Every row gives one point. The points of each table are mixes of a few directions, plus a little noise. How many directions does each table use, and how many do they share? Where both have some left over, give the other angles between the two spaces (their principal angles), to ten degrees, smallest first.

First (4 x 2):
[[ 52  38]
 [-13 -10]
 [-23 -15]
 [-18 -14]]
Second:
[[-64  29]
 [ 17  -8]
 [ -4   2]
 [ 11  -5]
 [ 40 -18]]
Directions: first 1, second 1, shared 0; angles 60

First, 7 rows:
[[  4  -4 -16   2]
 [  9  -7 -33   5]
 [  3  -3 -11   2]
 [ 16 -12 -57   7]
 [-25  18  90 -11]
 [-17  14  63  -8]
 [ 10  -7 -34   5]]
Second:
[[ -6 -20 -35 -61]
 [ 37   6  45  37]
 [ 22 -13   5 -31]
 [-12   5 -38  28]
 [-27  16  10  24]
 [  4   4  49 -15]
 [  1   6  22  11]
 [-20  -3 -59   8]]
Directions: first 1, second 3, shared 1

First, 8 rows:
[[  6  -4  12  14   7 -19 -26 -10 -20]
 [-57  -7 -41  42  43 -23  70  57   2]
 [ 23 -23 -20  18  21 -57 -67 -60 -25]
 [ -4   8  -3 -20 -14  29  28  14  22]
 [ -2   4  17   6  -2   2  -2  10  -9]
 [ 32  20  35 -56 -52  63  -5 -10  26]
 [ -8  -6 -18   8  12 -12   7   0   2]
 [ 10   7  18 -13 -15  17  -6  -1   2]]
Second, 7 rows:
[[ 22 -23 -20  -7 -32  43  22  16  12]
 [ -1  -3  22  46  -6  18  19  61 -22]
 [-39  12   9 -30  23 -33   8 -26  -2]
 [ 27 -32 -18 -21 -32  26  -1 -15   0]
 [  1 -13 -35 -10  24 -47 -32 -59   0]
 [ 21   5 -22  23  -8  28  11  28  23]
 [-32  54  63  -1  31 -35 -23  -5 -11]]
Directions: first 3, second 5, shared 3

First:
[[  6  25 -14   3  12  11  -4 -14   0   3  -7 -18]
 [ -3 -17   9  -3  -8  -7   2   7  -2  -3   3   9]
 [-17 -66  35  -6 -33 -33   7  40  -5 -14  12  44]
 [ 18  77 -43   7  36  39  -7 -44   5  13 -13 -53]
 [-21 -88  46  -6 -41 -44   9  51  -6 -16  14  60]
 [  4  17 -10   3   9  12  -3 -12   2   5  -3 -12]
 [ -8 -28  14  -1 -13 -13   3  18  -1  -6   4  20]
 [ 19  74 -39   6  36  38  -8 -43   6  16 -13 -50]]
Second:
[[-20 -28  -4  13  26  15  14  12 -15  24  29 -24]
 [-33  -5  -7 -74   3  19 -37  -7  17   5  20  41]
 [ -3  -9 -17 -45  19  -9 -41   6  -9 -27 -47  30]
 [ 11  -5  19 -60 -23  30 -24 -11  23 -41 -37  22]
 [ 34  27  27  66 -43  -7  49  -8  13  -2  10 -31]
 [ 38   5   6  37 -59 -27  45  -1 -16 -34   3 -13]
 [ -1   0 -17  10  31   2 -15 -18 -11  47  25 -33]
 [-38 -12 -14  30  78  -7  -9  34 -12  29 -15   0]
 [ 12  26   8  22 -31 -15  19  -7  11  -1  13   5]]
Directions: first 1, second 6, shared 0; angles 40
